Every row gives one point. The last column is the point's height on a tilted bowl or saddle (a function of degree 2), plus a little noise. Along how many of its main directions does it bend up, bend down or stay straight?

Points (17 x 4):
[[-19  20  -5 -12]
 [ -2  41  14  -9]
 [-32  13   7  -6]
 [ 12  39 -17  -9]
 [ -1 -26  30  -7]
 [ 12  10  15 -18]
 [ 35  21 -13 -12]
 [-69 -12 -13  25]
 [-44 -24  47  23]
 [ 44 -28  12  -5]
 [-18 -12 -31  -2]
 [ 23 -29 -28   0]
 [-46  30  54  30]
 [ 33   0  29 -13]
 [ 59  25  66  22]
 [ 32 -95 -59  95]
 [ 27  29 -18 -11]]
Directions: 3 up, 0 down, 0 straight

Points, 27 rows:
[[ 69 -24  11 -29  -8]
 [  2  53 -63 -36  77]
 [-33 -53  14  27 -30]
 [-17   4  80 -39  59]
 [ 32  -3 -34 -74  28]
 [ 20  13 -31  22  23]
 [ 32  48 -40  -6  23]
 [ 13  63 -64  18  49]
 [ 30 -28  51  21  51]
 [-62  38 -44 -33  26]
 [ 22  -6 -70  32  46]
 [  4 -11 -42  14  27]
 [-22 -43 -11 -70  -5]
 [-16 -12 -62  37  36]
 [-34  84  38  25 -93]
 [-27  51 -39 -18  33]
 [-38  -8  28  13  -8]
 [ 37 -26 -90   1  43]
 [-17  28   6   2   3]
 [-34  -4 -56  45  25]
 [-11 -59   4  28 -21]
 [ 13 -28  -4 -39  15]
 [-58  -2  52  11 -29]
 [ 90   9  90 -29  65]
 [ 15  73  11 -28 -24]
 [-38  40  47  34 -38]
 [ 33  44 -16 -49  14]]
Directions: 1 up, 2 down, 1 straight

Points (25 x 5):
[[-19  -9 -24  14  18]
 [-95 -47  18   5  44]
 [  4 -11 -10   1  12]
 [-49  53  25   7  28]
 [-42  30  48  11  22]
 [ 17 -29  13   6  12]
 [ 18  47  24  13  36]
 [ 41 -18 -18 -41  36]
 [-39 -33 -29 -50  58]
 [ 29 -49  13  16  18]
 [  4 -76  48  19  59]
 [  7  18 -15 -64  53]
 [ 20 -70  12  47  39]
 [ 16  30  -7 -17  26]
 [ 14 -92  18 -21  84]
 [-52   8  28 -17  14]
 [ 18  32  10  -4  22]
 [-12  -9  -8   1  12]
 [ 48  -8 -59  76  74]
 [-56  56  29 -27  31]
 [-10  -2 -24 -60  51]
 [  8  21  52  -6  25]
 [ 23  11  68 -33  46]
 [-27   3  49  45  27]
 [ 25  -1 -22  23  18]]
Directions: 3 up, 0 down, 1 straight

Points:
[[ 55 -34 -18 -30  57  63 -18]
 [ 33   9   3  -7 -23 -36  35]
 [  9   7   5  47   3 -32  10]
 [-57 -47 -68  24  12  48  45]
 [ 93 -20 -68 -52  13 -52 -68]
 [ 61 -56 -19 -26 -40 -10  39]
 [ -8 -18   0   4  46 -24   3]
 [ 24  -5 -31 -12  78 -71 -44]
 [ 27  47 -44  -5 -16  -1  36]
 [ 71  12 -28  -5   1  -4  10]
 [ 28 -13  23 -20  41  -8  14]
 [ 25  49 -63  -1  39 -20 -20]
 [ 19  58  26  46  -4 -11  48]
 [-22  13  30  32  31  47  34]
 [ 18  22  46 -14 -21  16  28]
 [ 37   3  -8  -7   6  52  29]
 [ 21  82  55 -16 -19 -14  84]
 [ 30 -45 -59   2 -65 -78  95]
 [ -6  20  -8  40   4  29  24]
 [  3  -8 -26 -12 -43 -13  20]
 [ 18 -19 -23 -57  31 -17 -24]
 [  2  25   2   1  33  23  27]
 [ 40  25 -25  42  45  55  20]
 [-28  -8 -42  13 -11 -11  18]
 [ 17  29  -5 -55   2   4  10]
 [ 22 -18 -58 -34 -50  17  14]
 [-11  19  15 -10 -31   0  15]
 [-51  -4   6 -11 -10  53  27]
 [  4  -9 -16 -95 -44 -29 -17]
 [-32 -18  67 -14  -3   8   3]
 [ 22  55 -30  -7  44  60  48]
 [-39 -73   5 -38 -12 -11  27]
 [-71  52 -32   8 -35  -2  59]
 [ 16   7 -13  24   7 -35  14]
 [  9  32 -53  57  13  44  32]
 [  7   1  -8  75 -55 -23  15]
 [-36   4  16  33  41  56  38]
 [ 45  -7   3 -45  25 -11  -4]
 [ 55  95  -9  -9  37  25  80]]
Directions: 4 up, 2 down, 0 straight

Points (43 x 7):
[[ 31   6  36  39 -36  -2 -20]
 [ 11 -26  25 -19 -46  65  18]
 [ 17  -6 -47 -14  -2  16  31]
 [ -5  -9 -59   2  -2  31  43]
 [-38  55 -17 -47  -7 -17  -3]
 [ 15 -56  33  28  22  36  36]
 [ 39  87 -33  26  10 -15 -14]
 [ 23  95   0   1  25   9 -49]
 [  7  17   3  32  50  -6   7]
 [ 31   4  41 -20 -37  51  18]
 [-82 -76  19 -14   2  22  16]
 [ -7  38   0 -71  21 -21  34]
 [-31 -38  24  22  -6 -33 -24]
 [ 44   4   4 -14 -12 -41  23]
 [ 14 -40  76 -60  16  30  39]
 [ -8  30  14  21 -26 -56 -15]
 [ 54  29 -27 -58  17 -27  66]
 [ 38  11 -56 -46   7  46  18]
 [-31  57   0  82 -37 -55 -64]
 [ 31 -24  57  40  70  57  58]
 [ 21 -39  34  32 -20 -41 -49]
 [ 19  41 -13  29  26   8   9]
 [ 42  84  22   1  30 -15 -37]
 [  0  33  54 -68  49  36  68]
 [-46  -5  81  11  46  31  95]
 [ 29 -13  27  42 -74  14  -1]
 [ 42 -13 -20 -15 -28  -4  24]
 [  8  -3  -1 -64 -23  12  -6]
 [ 76  27  -3  12 -17  46  30]
 [ 15 -38  58 -30  24 -20 -10]
 [  8 -47  -2   3 -90  15 -23]
 [-63   6 -17   1  59  56  82]
 [ 21  20  -4   5  65 -40  10]
 [ -5 -28   1 -15  34  57  51]
 [-39 -79  22  19  54  29  54]
 [ 27  41 -79  -1  33  -4  71]
 [-69 -44 -11  37 -17   0  26]
 [-10  35 -70   4 -10   9  25]
 [-74  24 -38  -7 -17  34  -7]
 [  7  55   4 -13  30   8   1]
 [-28 -12 -44 -19  48 -70  19]
 [-68 -21  13 -14 -70  45   5]
 [ 30  37  21  44 -11  -3 -26]]
Directions: 2 up, 2 down, 2 straight
